Each row is a point. The points of each table are mixes of a few directions, plus a little noise. How many directions does each table use, and how many do they share? Where both have some left over, give the other angles between the two spaces (their principal angles), to ten degrees, smallest first.
In the rows, zero is written as 128.

First (4 x 2)
[[181 178]
 [158 152]
 [ 83  88]
 [ 84  91]]
Second (5 x 2)
[[ 49  58]
 [183 178]
 [146 143]
 [131 131]
 [129 129]]
Directions: first 1, second 1, shared 1

First (5 x 3)
[[114 124 156]
 [ 87 115 207]
 [183 144  20]
 [116 125 155]
 [141 131 103]]
Second (6 x 3)
[[116 126 146]
 [122 127 140]
 [181 142  26]
 [149 136  81]
 [ 76 115 233]
 [118 126 142]]
Directions: first 1, second 1, shared 1

First (4 x 3)
[[103 108  90]
 [ 98  73 107]
 [153 113 189]
 [159 219 127]]
Second (5 x 3)
[[128  50 191]
 [143 137 156]
 [131 134 129]
 [149 198 120]
 [ 86 116  45]]
Directions: first 2, second 2, shared 2

First (5 x 4)
[[163 202 144 113]
 [129  56 157 106]
 [ 82 160 129 194]
 [142  57  67  80]
 [122 166 143 149]]
Second (5 x 4)
[[ 98 140 139 125]
 [217 207 112 102]
 [121 122 115  88]
 [ 73  50 120 118]
 [129 117 151 205]]
Directions: first 3, second 3, shared 2; angles 90

First (9 x 6)
[[ 73  98  96 214  74  25]
 [ 91 121 105 193  77  22]
 [151 143 140  98 145 153]
 [128 113 131 113 151 184]
 [ 94  85 112 156 130 151]
 [148 145 138 103 138 142]
 [192 200 157  68 136 111]
 [111  81 126 116 166 230]
 [165 165 146  90 137 132]]
Second (6 x 6)
[[ 74  80  99 187 107 106]
 [140 139 134 115 131 133]
 [ 74  80 103 187 108 106]
 [233 224 178  15 169 172]
 [138 138 134 117 133 132]
 [110 110 117 149 121 118]]
Directions: first 2, second 1, shared 1

First (8 x 8)
[[120 120 120 154 149 149 109 116]
 [150 152 149  51  66  65 187 162]
 [163 166 162   7  30  29 220 182]
 [114 113 115 176 167 168  91 106]
 [126 127 127 133 131 131 124 126]
 [124 124 124 141 138 139 118 122]
 [117 117 118 164 158 159 100 112]
 [108 105 109 197 183 185  75  97]]
Second (8 x 8)
[[143 172  57  62  63 245 121 145]
 [167 125 129 148 136 116 106 130]
 [126 143 125 118 156 145 132 129]
 [ 83 103 136 166 160 131 121 104]
 [ 45  49 132 223  96 117  93  77]
 [243 153 131 105  98  76 116 169]
 [130 141 163  98 152  69 170 142]
 [ 88 137 146 104 164 123 165 125]]
Directions: first 1, second 4, shared 1

First (8 x 9)
[[123 129 124 145 101  72  85 201  82]
 [163 120 106 117 196 156  88 110  46]
 [140 123 166 121 149 139  87  89  53]
 [146 131 191 127 124 156 195  91 237]
 [ 78 135 118 130  73 112 145 136 166]
 [110 172 112 115 142 152 130 184 166]
 [115 124  66 131 126 131 151 141 151]
 [144  87 139 139 114 113 146  74 119]]
Second (7 x 9)
[[122 163 165 159 164  80 156 122 127]
 [146 134 117 104  89 144 126 131 121]
 [139 155 171 124 114 119 180 137 108]
 [107  86 107 152 138 172  90 138 142]
 [130  63  88  40 114 145 132 120 117]
 [173 249 114 170  84  74  82 108 146]
 [ 79  46 135 148 191 161 129 140 134]]
Directions: first 5, second 4, shared 0; angles 50, 70, 80, 80

First (10 x 9)
[[113 151 121 144 179 127 195 145 130]
 [107 155 132 144 162 155  98  93  64]
 [ 98  94 121 157 163 103 135 125  76]
 [167 135  90 113  72 168 135 120 144]
 [158 113 176 122 144  72  88  83 142]
 [136 130 166 147 196  86 124  72  96]
 [105  88 170 147 181  57 101 108  99]
 [105 189  99  84  40 224 119 214 196]
 [140 178  70  90  32 225 152 193 191]
 [146  46 128 135 111  57 129 128 141]]
Second (8 x 9)
[[167 108 120 180 158  91 176 171 173]
 [145  96 133 186 129 183 141 109 142]
 [158 148  60 186 101  74  91 102 170]
 [117 123 127 155 100 198 112  75 114]
 [138 145 138 129 168  61 229 208 149]
 [ 98 164 129  77 115 110 122 125  99]
 [ 93  66 130  75 120 202  69  52  75]
 [107 167 188  38 136 104  85 184  98]]
Directions: first 5, second 5, shared 1; angles 40, 40, 70, 90

First (8 x 11)
[[181 136  62  68 141 117 144 143 102 126  86]
 [105 163 137 149 109 114 134  97 168  80 182]
 [104 199 141 137  88 165 179 183 106 108  90]
 [111  74 196 151 146 120 162 101 148 126 171]
 [112  84 120 158  55 160 110  42 186  97 129]
 [ 76  76 141 221 106 141 105 104 171  97 203]
 [164 162 134  56 196  97  80 161  75 214  77]
 [170 130  89  79 183 108 114 190  71 178  90]]
Second (10 x 11)
[[131 181   8 153 155  98  81 185 111  94 177]
 [149 169 173  73 136  89 172  70 163  95 152]
 [ 91 122 245 145 155 150 132 181  86 208  95]
 [104 137 121 154  50 190 134 134 129 119  69]
 [156 105  66 108  75 147 141  76 155  86 101]
 [163  94  90  99 139 134 130 141 100 150  87]
 [120 202 166 112 159  81 141 123 144 104 181]
 [116  34 218 150 203  91 110  99 137 178 194]
 [127 209  74 120  90 149 133 171 111 105  88]
 [124  28 116 165 115 149 104  96 143 139 135]]
Directions: first 6, second 5, shared 5

First (11 x 12)
[[ 58 125 215 138 200  70 213  87 115  72 160 191]
 [ 69 127 204 137 193  81 199  93 117  81 153 182]
 [168 129  78 123  86 160  81 153 134 160 110  89]
 [186 132  56 121  67 173  59 159 138 173 103  74]
 [171 128  77 123  84 163  80 150 136 161 111  90]
 [ 72 126 196 134 186  85 192  98 119  86 151 178]
 [180 128  61 123  72 171  64 159 140 168 106  80]
 [126 128 130 127 129 126 131 127 127 128 130 130]
 [ 90 128 174 132 168  98 172 105 122  99 142 161]
 [ 90 127 178 133 170  96 175 106 121  96 145 163]
 [202 130  37 118  50 186  42 168 141 183  96  64]]
Second (11 x 12)
[[172  49 143   8 186 201 102 166 127  79 108  66]
 [201  38 107  32 153 210 150 133  78  68 124  65]
 [164  82  97 105  99 160 172  99  61  82 143 120]
 [165 135  86 188 109 130 190  98  86 146 139 116]
 [ 62 159 169 136 105  85  78 137 166 129 130 186]
 [ 75 158 177 115 153  99  60 164 199 147 112 150]
 [ 60 204 166 184 140  63  73 152 210 192 119 168]
 [ 89 182 115 216  73  72 144  98 124 155 144 183]
 [155 120 112 131 139 142 149 123 116 133 127 104]
 [162 107  96 135 108 149 171 103  80 114 137 115]
 [104 167 141 159 138  98 113 140 166 161 122 139]]
Directions: first 1, second 3, shared 0; angles 70

First (8 x 14)
[[118 172 123 174  41 125  48 122 161  69 142 149  53 234]
 [183 101 137  73 126 123 164  75 117 158 192  36 101 116]
 [ 87 175 118 193  67 130  53 153 157  71 103 192  90 210]
 [ 84 149 119 167 131 133 104 167 134 107  80 196 152 136]
 [162  86 138  73 183 128 193 105 103 179 153  70 160  56]
 [108 130 126 140 144 130 128 151 126 127 100 162 152 115]
 [120 112 130 115 175 130 162 142 113 153 105 139 173  75]
 [157 100 135  87 158 126 172 107 110 162 152  81 143  84]]
Second (8 x 14)
[[100 189 175 173  73 142 220 185 132 117 140 128   7 166]
 [ 66 196 177 219  57 173 216 200 122 105 113 148  10 166]
 [132 107 109 103 168 114 101 121 129 138 111 147 186 105]
 [155 113 122 112 105 132  95  82 128 125 163  78 117 151]
 [129 121 120 127 134 130 111 118 125 128 124 129 148 121]
 [167 112 117  66 163  83 126 111 138 147 147 118 152 114]
 [ 98  94  96 154 156 161  54 113 111 122  79 160 230  94]
 [171  96 107  63 172  88  98  96 138 143 146 114 177 111]]
Directions: first 2, second 3, shared 1; angles 50

First (10 x 18)
[[109 136 130 126 112 122 118 113 140 151 120 136 136 120 155 115 123 137]
 [152 142 136 162 106 133 153 103 133 155  94 117  95 166 101 153  97 146]
 [ 85 131 122  91 135 114  92 146 135 120 161 145 170  81 177  84 155 119]
 [129 157 135 151  96 123 136 104 144 167 101 127 109 149 126 128  98 151]
 [ 55 124 114  51 157 102  58 179 134  94 202 160 210  34 210  46 188 101]
 [201 118 136 181 130 152 186 111 110 122  90  97  65 200  41 199  96 134]
 [ 96  45 119  87 153 155 111 113 104 105 133 143 165  89 195 152 180  94]
 [201 171 132 167 145 120 165 170 120  95 141  96  82 177  13 141 102 132]
 [192 175 129 151 159 111 153 194 119  75 167  99  98 157  14 121 116 124]
 [ 61  83 130 114  84 148 108  45 143 199  72 158 151 106 249 142 130 140]]
Second (11 x 18)
[[113 128 120 133 155 172 127 121 100 128  75 158 199 151 122 124 139 181]
 [152 137 125  53  71 124 148 140 161  48 189  92  72  85  54 107  98 113]
 [ 82  91  96 184 159 112 118 132 134 124 149 130 125 145 144 130 120 115]
 [ 74 107  66 154 193 101 119 128 101 167  62 152 187 121 198 143 106 139]
 [166 147 172  64  77 148 146 149 167  55 214  90  53 105  12 107 130  85]
 [110 115 104 145 148 110 141 129 109 151  78 122 147 111 181 157  92 140]
 [163 129 120  82  30 126 124 104 183  47 231 117  80 137  87  66 133 154]
 [115 129 138 176 166 143 141 125  79 188  29 129 177 133 185 182 114 155]
 [182 136 170 124  37 129 144 113 158  92 199  88  55 135 107 123 127 129]
 [137 158 133 105 164  94  98 131 121 212  96 173 159 125 183 121 168 100]
 [114 136 165 184 203 147 107 137  99 200  87 154 159 161 138 148 177  96]]
Directions: first 3, second 6, shared 0; angles 40, 40, 70

First (11 x 18)
[[143 136 121 120 123 152 162 134 134 121 117 133 133 122 128 153 108 141]
 [ 88 181  89 171 218  54  20  94  95  52 127  75 117 159 147  91 224 173]
 [144  99 160 148 109 119 125 154 132 156 121 138 147 124 126 128 121 118]
 [146 111 145 121  97 152 160 143 136 152 124 146 135 116 121 149  94 117]
 [116 140 122 121 133 128 110 113 119 117 136 130 115 129 117 127 134 123]
 [ 86 137 106  78 122 142 112  76 119 122 171 130  77 134 103  92 132  90]
 [140 118 135 109 104 158 163 132 137 144 131 144 126 118 119 146  95 113]
 [125  81 148 135 109 105 132 149 150 172 139 118 141 134 153  83 138 109]
 [153 151  90  79 108 198 249 136 163 120 108 125 135 116 151 176  72 156]
 [127 153 126 185 181  77  54 134 104  86 107 110 144 138 140 130 180 169]
 [144  97 168 143 102 125 116 148 126 163 129 152 137 119 111 132 112 103]]
Second (10 x 18)
[[103 129 159 108 195 122 128 154  87 125  95 140 120 180 121 104 106 194]
 [161 127  87 154  38 137 128  93 182 133 172 110 139  57 138 160 159  40]
 [108 128 153 113 180 124 128 148  96 125 102 138 121 168 123 110 111 180]
 [162 127  86 154  38 136 128  94 184 132 172 110 140  57 137 159 159  39]
 [133 129 121 132 113 129 128 122 137 129 134 126 130 117 130 134 133 114]
 [143 127 109 140  88 131 128 112 153 130 148 121 134  96 131 142 142  89]
 [118 128 141 120 154 125 128 139 112 126 115 134 124 150 126 119 119 155]
 [126 128 130 127 133 127 128 130 125 128 126 130 127 131 127 126 125 133]
 [ 89 129 177  97 232 118 129 169  63 122  76 148 114 212 118  92  92 232]
 [136 129 118 134 105 130 129 119 142 130 139 125 131 110 130 136 137 106]]
Directions: first 4, second 1, shared 0; angles 70

First (11 x 20)
[[125  54 118  88 124 111  95 149 170 140  96 182 149 170 179 149 111 131
   96 171]
 [133  99 128 115 129 120 116 135 143 133 117 144 138 143 145 135 117 128
  117 141]
 [165 105 149 132 137 121 122 126 129 127 130 113 147 128 124 129  99 127
  132 112]
 [153 136 146 142 135 127 134 121 117 124 140 100 133 115 109 121 115 127
  141 104]
 [191 104 168 142 142 118 123 122 124 125 139  92 156 122 111 124  85 125
  141  90]
 [101 106 108 104 120 125 116 140 149 135 110 168 125 149 158 138 139 131
  108 163]
 [ 90 141 105 119 118 134 129 133 132 130 121 150 111 133 140 131 154 130
  119 151]
 [205 205 189 200 151 140 169  91  65 106 186   7 131  60  34  93 102 119
  191  22]
 [ 54 180  85 125 111 147 145 128 120 129 125 154  88 122 132 125 185 132
  123 160]
 [ 53 144  79 105 110 137 128 138 142 135 110 182  97 142 158 136 177 132
  106 180]
 [140 134 136 136 132 129 133 125 120 125 135 113 130 121 117 125 122 127
  135 115]]
Second (9 x 20)
[[103 132 128  92 181 134 131 120 141 181 126 156 146 172 114  82 126 120
  117 144]
 [ 96 111 126 121 134 126 138 139 106 154 126 159 125 159 175 131 117 103
  114 123]
 [ 59  96 152  92  87 118  84 175 118  61  92 107 131  99 113 166 118 114
  131 146]
 [207 159 111 186 100 137 139 123 157  67 158 114 134  96 129 165 152 134
  165 117]
 [203 147 111 176  98 128 149  97 133 108 151 100 105  88 127 151 137 166
  135 113]
 [142 141 108 121 161 137 146 112 161 149 145 163 142 160 132 115 131 130
  128 141]
 [209 142  93 165  99 126 162  75 151 111 155 110  94  90 127 159 127 193
  118 124]
 [ 72 119 162 111 147 127 100 166  94 148 105 128 147 147 125  97 130  79
  137 121]
 [ 60 106 161  85 147 120 103 146  89 173  95 118 128 143 112  88 114 110
  110 128]]
Directions: first 2, second 5, shared 0; angles 30, 90
